Each row of a before or after table is a point. One or more steps were done to the points. Then noise was added and the rows were shuffled. The steps act on columns, c1 being the first. Write out the steps. A step turns or swaps two columns, mirrors them in a line or flattens them onto one, adds a multiple of one to another, or multiplies or shifts one. Angles are multiples of 10 degrees, from the lower column toward the higher: turns from -170 to 170, lines from 10 to 170 but not 90. Use the fewest steps. Two steps may share a column if one is a turn and the other turns, adds or multiplies; they go together, in the order done. Otherwise the lowest column goes first.
(in the rows, 128 means zero)

Before:
array([[158,  90],
       [136, 167],
       [140, 141],
       [139, 160],
       [149, 131],
       [ 50, 108],
       [ 72,  86],
       [102, 137]])
After (8 x 2):
array([[113, 158],
       [ 93,  56],
       [127, 146],
       [105, 160],
       [125,  57],
       [140, 146],
       [104, 115],
       [176, 124]])
Steps: turn c1 and c2 by 50 degrees

Before, 14 rows:
array([[ 96, 163, 177],
       [ 99, 124, 164],
       [106, 141, 110],
       [167, 139,  85],
       [ 60, 165, 143],
       [134, 107, 103],
       [100,  91, 135],
       [ 96, 160, 176],
       [123, 131, 125],
       [142,  89,  85],
       [100, 123, 109],
       [184, 158, 114],
       [115,  84,  99],
       [127,  96,  86]])
After (14 x 3):
array([[115, 192, 122],
       [127,  49, 128],
       [112,  64, 123],
       [122, 132, 127],
       [102, 154, 120],
       [113, 119, 124],
       [ 73, 201, 106],
       [125,  85, 127],
       [173, 186, 144],
       [149, 150, 137],
       [106,  55, 120],
       [115, 199, 123],
       [106,  40, 122],
       [ 96, 117, 114]])
Steps: flatten c1 and c3 onto the line at 20 degrees; multiply c2 by 2

Before, 8 rows:
array([[118, 161, 101,  71],
       [174, 121,  88, 102],
       [119, 186, 129, 127],
       [107, 169, 178, 101],
       [168, 123, 130, 173],
       [ 82, 149, 108,  89],
       [152, 109, 124, 164],
       [194, 103, 121, 175]])
After:
array([[119, 138,  70,  64],
       [149, 122,  92, 169],
       [ 79, 132,  77,  83],
       [106, 157, 147,  90],
       [192, 120,  90, 180],
       [170, 139,  99, 172],
       [174, 110,  56, 104],
       [121, 179,  98, 107]])
Steps: turn c2 and c4 by -20 degrees; shift c3 by -30

Before (14 x 8):
array([[ 78, 113, 128, 161,  92, 107, 122, 123],
       [137,  57, 145, 139, 159, 167,  76, 134],
       [ 56, 148, 111, 155, 122, 110, 167,  93],
       [161, 138, 160, 112, 154, 189, 112,  88],
       [ 72, 139, 113, 122, 152, 109, 179, 111],
       [138, 107, 203, 182, 143,  51, 124, 197],
       [100, 100, 162, 120, 169, 194,  83, 102],
       [132, 156, 176, 126, 127,  79,  75, 143],
       [125, 100, 109, 170, 150, 147, 126,  78],
       [132, 104, 183, 147, 166,  90, 127, 165],
       [125, 126, 143, 153, 142,  52, 111, 143],
       [ 50, 141,  98, 170, 126,  71, 125,  89],
       [116, 123,  85, 143, 133, 160,  94, 121],
       [110, 132,  93, 113,  96,  84, 141,  63]])
After (14 x 8):
array([[ 51, 136,  96, 133, 141,  59, 124,  87],
       [ 56, 146, 111, 131, 130, 101, 166,  93],
       [ 79, 115, 130, 119, 107, 105, 122, 122],
       [161, 137, 160, 134, 146, 177, 111,  87],
       [100, 101, 161, 140, 160, 187,  84, 104],
       [134, 157, 178, 128, 128,  84,  74, 143],
       [136,  59, 143, 142, 157, 168,  77, 134],
       [130, 104, 180, 141, 170, 103, 125, 166],
       [ 72, 137, 111, 135, 148, 105, 180, 108],
       [113, 123,  85, 131, 136, 157,  95, 124],
       [110, 130,  94, 116,  94,  66, 144,  64],
       [125,  97, 110, 142, 162, 132, 126,  77],
       [122, 125, 141, 134, 146,  55, 112, 143],
       [138, 110, 204, 137, 158,  73, 126, 195]])
Steps: flatten c4 and c5 onto the line at 70 degrees; add 0.3 times c8 to c6

Before (14 x 9):
array([[178, 139, 135, 137,  77, 129, 115,  98, 125],
       [142, 128, 128, 169,  90, 165, 114,  44,  69],
       [ 98,  90,  72, 110, 170,  55, 188, 148, 135],
       [127, 143, 159, 164,  70, 112, 115,  84, 100],
       [ 91,  66, 121, 138, 134, 123, 139, 128, 155],
       [102,  64,  94,  83, 132,  91, 137, 172,  94],
       [107, 109, 151,  98,  99, 137, 148, 102, 140],
       [116, 166, 183, 161,  69, 137, 117,  65,  76],
       [103, 132,  95, 152,  72, 134, 151, 135, 127],
       [ 83,  90,  98, 104, 130,  79, 103, 117, 142],
       [ 96, 141, 103, 130,  79, 134, 122, 110, 118],
       [135, 126, 169, 176,  69, 137, 125, 109,  85],
       [136, 186, 167, 152, 109, 177, 108, 107,  92],
       [153, 161, 153, 207,  96, 136,  82, 105,  79]])
After (14 x 9):
array([[174, 137, 117, 127,  83, 126, 117,  95, 120],
       [ 95,  90, 170,  88, 174,  57, 187, 144, 137],
       [136, 128,  69, 139,  71, 135, 126, 107,  86],
       [104, 110, 140, 160,  97, 135, 149, 103, 140],
       [ 88,  68, 124, 120, 135, 122, 141, 127, 153],
       [129, 142,  78, 140,  70, 112, 115,  82, 103],
       [118, 171,  73, 158,  67, 136, 114,  68,  75],
       [ 81,  93, 166, 115, 131,  75, 103, 113, 140],
       [157, 161,  50, 107,  97, 136,  81, 106,  76],
       [137, 186,  90, 151, 111, 174, 108, 105,  91],
       [ 99, 143, 140, 103,  78, 135, 123, 110, 119],
       [101,  61, 180, 121, 132,  92, 136, 171,  94],
       [138, 128,  94, 109,  93, 163, 116,  43,  69],
       [101, 134, 123,  87,  75, 133, 153, 135, 128]])
Steps: turn c3 and c4 by 120 degrees

Before, 13 rows:
array([[120, 124, 172, 142, 155,  97, 143, 149, 116, 118, 119],
       [ 96, 107, 108, 143, 119,  89, 121, 142, 151, 126, 140],
       [ 86, 100, 113, 123,   7,  97, 158, 140, 135, 201, 113],
       [ 83, 122, 108, 111, 114, 105, 101, 164, 135, 118, 103],
       [101,  93, 140, 130, 146, 130, 151,  90, 145, 120, 108],
       [125, 114, 113, 118, 154, 125, 143, 157, 124, 132, 108],
       [ 82, 106, 137, 138, 163, 102, 148, 104, 154, 178, 100],
       [103, 112, 182, 105, 109, 156,  39, 145, 131, 164, 158],
       [125, 187, 144, 122, 155, 102, 111, 114, 157, 115, 120],
       [ 74, 149, 184, 111, 156, 103, 152, 103, 116, 124, 116],
       [112, 191, 104, 142, 126, 151,  11, 117,  96, 161, 190],
       [ 75, 113, 207, 143, 155, 174, 129, 166, 146, 120, 120],
       [108, 120, 107, 108, 151, 118, 155, 148, 139, 149, 167]])
After:
array([[126, 113, 124, 118, 155, 112, 146, 157, 124, 133, 107],
       [ 74, 149, 102, 112, 158, 182, 154, 106, 120, 121, 117],
       [ 83, 122, 106, 111, 113, 110, 101, 164, 137, 116, 102],
       [111, 191, 153, 142, 127, 102,   7, 118,  97, 158, 189],
       [ 81, 108, 103, 140, 163, 139, 147, 105, 153, 180,  99],
       [129, 185, 102, 121, 155, 143, 111, 114, 157, 113, 122],
       [106, 111, 154, 106, 112, 182,  38, 146, 131, 167, 159],
       [120, 124,  97, 141, 155, 170, 143, 150, 116, 115, 119],
       [103,  90, 131, 129, 147, 138, 152,  88, 143, 118, 108],
       [110, 116, 119, 109, 152, 107, 152, 145, 139, 149, 167],
       [ 77, 113, 173, 141, 155, 206, 129, 168, 148, 118, 118],
       [ 96, 109,  88, 142, 117, 110, 124, 139, 153, 125, 138],
       [ 82, 101,  99, 123,  10, 112, 159, 138, 132, 199, 113]])
Steps: swap c3 and c6

Before, 14 rows:
array([[ 76, 132, 158, 116,  96, 119, 126, 173, 117, 175, 197, 147],
       [100, 120, 124, 138, 148,  61, 107,  96, 155, 140, 133, 149],
       [134, 130, 117, 134, 161, 116, 142, 111, 151, 182,  89, 164],
       [134, 146, 160, 122, 112, 190, 114,  95,  68, 140, 203, 115],
       [124, 129, 115, 129, 113, 112, 156, 107,  89, 173, 132,  78],
       [101, 155, 201, 156, 120, 183, 134, 137,  30,  99, 182,  86],
       [157, 129,  88, 116, 136, 167, 199, 126,  92,  85, 147,  98],
       [216, 156, 142,  87, 134, 123, 189, 105, 111,  78, 108, 106],
       [159,  98, 156, 100, 127, 180, 151, 108,  76,  89, 146,  80],
       [110, 102, 193, 171, 115, 133,  90, 181, 147, 187, 198, 129],
       [111, 147, 123,  97, 161, 112,  78, 118, 153, 157,  85, 116],
       [123, 173,  87, 131, 182,  95,  96, 107, 132, 167, 146, 104],
       [141, 131,  79, 125, 152,  82,  91, 131,  92, 164, 116, 144],
       [150, 156,  81, 138, 103, 127, 125, 103, 125, 121, 100, 112]])
After:
array([[144, 150,  84, 161, 103, 126, 128, 122, 142, 117, 130, 140],
       [145, 146, 163, 166, 111, 233, 112, 107, 174, 139, 132,  89],
       [120, 102, 196,  95, 117, 133,  91, 190, 112, 189, 127, 138],
       [ 99, 123, 121, 173, 145,  20, 102, 116,  93, 140, 124, 137],
       [127, 133, 117, 151, 164, 107, 142, 126,  84, 177, 130, 124],
       [141, 130,  79, 125, 147,  54,  90, 126, 138, 165, 133,  94],
       [103, 150, 123, 120, 159, 100,  82,  91, 119, 157, 127, 158],
       [156, 100, 159, 131, 126, 214, 150,  96, 196,  88, 136, 115],
       [130, 172,  87, 150, 185,  72,  92, 122, 140, 166, 128, 142],
       [ 91, 132, 159,  69,  94, 109, 129, 141, 118, 177, 121, 107],
       [113, 155, 202, 136, 122, 214, 132, 155, 220, 101, 127,  83],
       [210, 158, 141, 123, 136, 121, 187,  83, 155,  76, 143, 128],
       [129, 129, 116, 150, 112, 100, 157, 117, 190, 174, 129, 132],
       [163, 131,  85, 119, 138, 191, 199, 113, 177,  86, 130, 122]])
Steps: flatten c1 and c11 onto the line at 10 degrees; turn c4 and c8 by 60 degrees; multiply c4 by 1.3; multiply c6 by 1.6; turn c9 and c12 by 130 degrees

Before, 13 rows:
array([[ 94, 110,  53,  54,  78, 131,  94, 121, 141,  97, 150,  94, 103,
        105],
       [120,  97, 106, 106, 182, 205,  55, 101, 146,  75, 147,  96, 135,
        121],
       [ 92, 149, 148, 148,  94,  65, 163, 149, 108, 129, 157,  95, 106,
        120],
       [ 74, 154, 191, 126,  87,  81, 127, 109, 101, 112,  98, 156, 125,
        114],
       [ 76, 146, 134, 193,  43,  74, 158, 120, 125, 107, 108, 120,  88,
         72],
       [133, 112, 133, 136, 158, 127, 145, 117, 154,  65,  85, 120, 173,
        153],
       [169, 181, 175, 149, 156, 173, 156, 150, 157, 113,  86, 169, 143,
        109],
       [110, 118, 175, 121, 157, 159, 140, 140, 186,  57, 140, 163, 145,
        126],
       [151, 113, 135, 129, 151, 125, 123,  95, 149,  95, 155, 165, 176,
        108],
       [109, 115, 134, 151, 187, 162, 157,  90, 179, 118, 113, 175, 150,
        174],
       [109, 172, 107, 112, 140,  91, 154, 121, 109,  71, 132, 126,  74,
         64],
       [ 54, 123, 139, 162,  80,  75, 168, 171,  76, 127, 102, 153, 122,
         75],
       [154,  70, 127, 109, 164, 144,  84, 124, 165,  92, 117, 144, 102,
        141]])
After, 13 rows:
array([[160,  85, 144, 131, 110, 155, 158, 139, 166,  90,  86, 148, 102,
        139],
       [114, 109, 100, 130,  98,  85, 147, 185, 173, 118, 123, 175, 144,
        176],
       [ 89, 168, 111, 143, 144, 120,  60, 104, 108, 135, 138,  95, 109,
        115],
       [135,  83, 124, 129, 110, 116, 120, 150, 154,  65, 132, 120, 165,
        166],
       [168, 116,  95, 167, 106,  87, 168, 121, 156, 108, 193, 173, 154,
        110],
       [ 56, 104,  91, 126, 148, 104,  67,  72,  78, 125, 135, 157, 131,
         80],
       [ 75, 120,  67, 112, 184, 117,  61, 110, 128, 108, 160, 124, 106,
         63],
       [120, 131, 149, 119,  98, 171, 225, 176, 144,  73,  95,  94, 134,
        122],
       [145, 140, 125, 134, 127, 139, 124, 165, 154,  95, 101, 165, 181,
        119],
       [110, 151, 148, 123, 124, 116,  84, 137, 107,  74, 166, 126,  86,
         56],
       [ 68, 118, 111, 181, 158, 142,  85, 137, 106, 114, 160, 157, 126,
        111],
       [ 95, 139, 230,  88, 164, 160, 145, 116, 149,  92, 100,  96, 108,
         98],
       [108, 128, 122, 177, 110, 108, 157, 135, 185,  61, 113, 164, 145,
        132]])
Steps: mirror c2 and c11 in the line at 30 degrees; turn c3 and c4 by 110 degrees; turn c5 and c8 by 160 degrees; multiply c5 by 0.7; turn c6 and c7 by 110 degrees; turn c13 and c14 by 10 degrees

Before:
array([[ 90, 106,  81, 116, 160, 136, 182,  86,  91, 176,  87,  92, 156,
        156, 164, 172, 143, 117],
       [ 86, 146, 152, 120, 146, 176, 132, 151, 154,  99, 112,  57, 106,
        160, 114, 134, 137, 119],
       [108, 160,  61,  71, 158, 118, 131, 131, 111,  88, 128, 147, 142,
        135, 140, 161,  98, 142],
       [126,  96, 105, 153,  91, 108, 100, 191, 102, 166, 164, 140, 137,
        117,  77, 149, 115, 164],
       [205, 160,  98,  52,  96, 119,  83, 113, 149, 131, 124, 130, 153,
         89, 152, 125, 133, 151],
       [106, 105, 125, 203, 146, 117,  49, 164,  88, 151, 132,  76, 113,
        158, 121, 151, 105, 152],
       [187, 102, 125, 144, 154, 135, 154, 207,  78,  98, 152,  96, 132,
        177, 126, 124, 114, 144],
       [204, 114, 205, 146, 139, 141, 146, 137, 166, 187, 167, 136, 217,
         95, 121, 151, 123, 169]])
After:
array([[126, 117, 166, 153,  90, 123, 100, 191, 144, 164, 143, 145, 137,
        116, 197, 149, 152, 164],
       [ 88, 145, 102, 121, 146,  76, 130, 153, 113, 113, 122,  53, 105,
        161, 128, 135, 103, 119],
       [187, 134, 151, 145, 153, 121, 154, 206, 148, 104, 137,  90, 133,
        178, 127, 126, 177, 145],
       [205, 207, 115, 146, 138, 114, 146, 137, 126, 185, 144, 147, 214,
         94, 132, 152,  90, 169],
       [ 91,  94, 165, 116, 160, 137, 183,  84, 120, 183, 112, 101, 156,
        157,  82, 171, 168, 117],
       [205,  89, 108,  53,  97, 146,  82, 112, 119, 131, 126, 129, 153,
         90, 100, 126, 108, 151],
       [109,  52, 120,  71, 159, 142, 131, 130, 160,  86, 130, 140, 143,
        135, 115, 162, 141, 141],
       [107, 134, 151, 204, 144, 137,  52, 164, 160, 161, 131,  81, 114,
        157, 142, 150, 163, 151]])
Steps: turn c2 and c3 by -110 degrees; multiply c15 by 1.3; turn c6 and c15 by -160 degrees; mirror c9 and c17 in the line at 130 degrees; turn c10 and c12 by 10 degrees; multiply c11 by 0.4

Before, 14 rows:
array([[121, 134, 136,  51, 173, 146, 133, 139, 106, 139, 145, 194, 105,
        100, 180, 217, 152, 116, 121, 175],
       [119, 154, 141,  92, 143, 153, 126,  94,  99, 162, 114, 169, 153,
         68, 168, 205, 126, 101, 131, 109],
       [170, 159,  66, 190, 143,  95, 121,  98, 138, 129, 111, 124, 136,
        171,  87, 125, 215, 159, 130, 141],
       [169, 140,  74, 129, 182, 169,  95,  79, 136, 110,  77, 113,  89,
        177, 142, 126, 196, 140, 146, 133],
       [125, 151, 113,  80, 108, 139, 108, 152, 132, 117, 101, 173, 173,
         98, 170, 173,  94, 139, 153, 138],
       [147, 126, 129,  75, 114, 139, 143, 151, 107, 131, 144, 203, 147,
         97, 137, 121, 105,  88, 138,  92],
       [208, 187,  93, 136, 182, 161,  80, 100, 159, 100, 130, 130,  91,
        121, 122, 175, 183, 109, 130, 167],
       [ 88, 106, 150,  80,  84, 122, 102, 176, 118, 167, 134, 145, 123,
         93, 105, 132,  91, 134,  94,  78],
       [154,  76, 164, 141, 140,  77, 143, 170, 132, 172,  99, 134, 130,
         85, 102, 110, 108, 192, 136,  75],
       [141, 122, 128, 159, 203, 108, 141, 134, 179, 179,  90, 108, 162,
        145, 108, 152, 161,  99, 155, 165],
       [115,  80, 162, 110, 141,  88, 143, 180, 111, 119,  86,  93, 191,
         79,  66,  94, 145, 165, 132,  76],
       [ 98, 160, 147, 136, 156, 177, 112, 135,  96, 106, 123, 187, 127,
         99, 172, 157, 117, 114, 128, 150],
       [138,  64, 121, 128, 119, 123, 122, 198,  98, 177,  68, 149, 151,
         70,  65, 119, 131, 151, 125,  97],
       [141, 142,  63, 114, 160, 167, 133, 117, 109, 102, 169, 144, 108,
        112, 166, 213, 108,  92, 147, 145]])
After (14 x 20):
array([[121, 137, 134,  50, 175, 116, 136, 142,  73, 138, 144, 179,  84,
         98, 138, 217, 155, 115, 121,  80],
       [116, 155, 143,  90, 143, 100, 125,  92,  81, 160, 112, 175, 140,
         70, 130, 204, 126,  99, 131, 141],
       [ 87, 106, 150,  84,  86, 126, 103, 176, 137, 168, 131, 141, 118,
         95,  99, 129,  91, 131,  93, 178],
       [148, 142,  68, 112, 161,  89, 131, 116,  85, 105, 168, 134, 101,
        111, 135, 209, 107,  91, 146, 106],
       [140,  61, 120, 130, 122, 130, 123, 199, 158, 177,  67, 154, 142,
         69,  65, 117, 128, 150, 125, 158],
       [208, 190,  90, 136, 185, 105,  81,  98, 156,  99, 130, 121,  95,
        120, 149, 172, 186, 113, 129,  84],
       [126, 154, 112,  79, 111, 118, 105, 153,  97, 116, 101, 184, 156,
         99, 159, 175, 100, 141, 150, 114],
       [168, 143,  77, 125, 181,  87,  92,  75, 120, 108,  76, 100, 101,
        180, 140, 127, 196, 138, 147, 115],
       [143, 125, 128,  78, 111, 113, 144, 152, 108, 129, 144, 202, 114,
         99, 119, 121, 105,  88, 137, 162],
       [140, 123, 129, 159, 203, 154, 137, 134, 179, 182,  91, 122, 168,
        144, 157, 154, 159,  96, 154,  98],
       [118,  79, 162, 104, 140, 159, 142, 177, 165, 120,  84, 119, 198,
         80,  75,  92, 143, 166, 132, 188],
       [171, 160,  65, 188, 143, 166, 117,  98, 168, 127, 110, 130, 138,
        169, 110, 126, 218, 157, 129, 119],
       [152,  76, 165, 141, 141, 170, 141, 170, 147, 176,  97, 137, 128,
         89, 112, 108, 108, 189, 136, 188],
       [ 99, 162, 150, 138, 156,  84, 112, 136,  79, 102, 125, 181, 108,
         97, 130, 158, 113, 113, 128,  97]])
Steps: turn c6 and c20 by -170 degrees; turn c9 and c15 by 50 degrees; turn c12 and c13 by -20 degrees
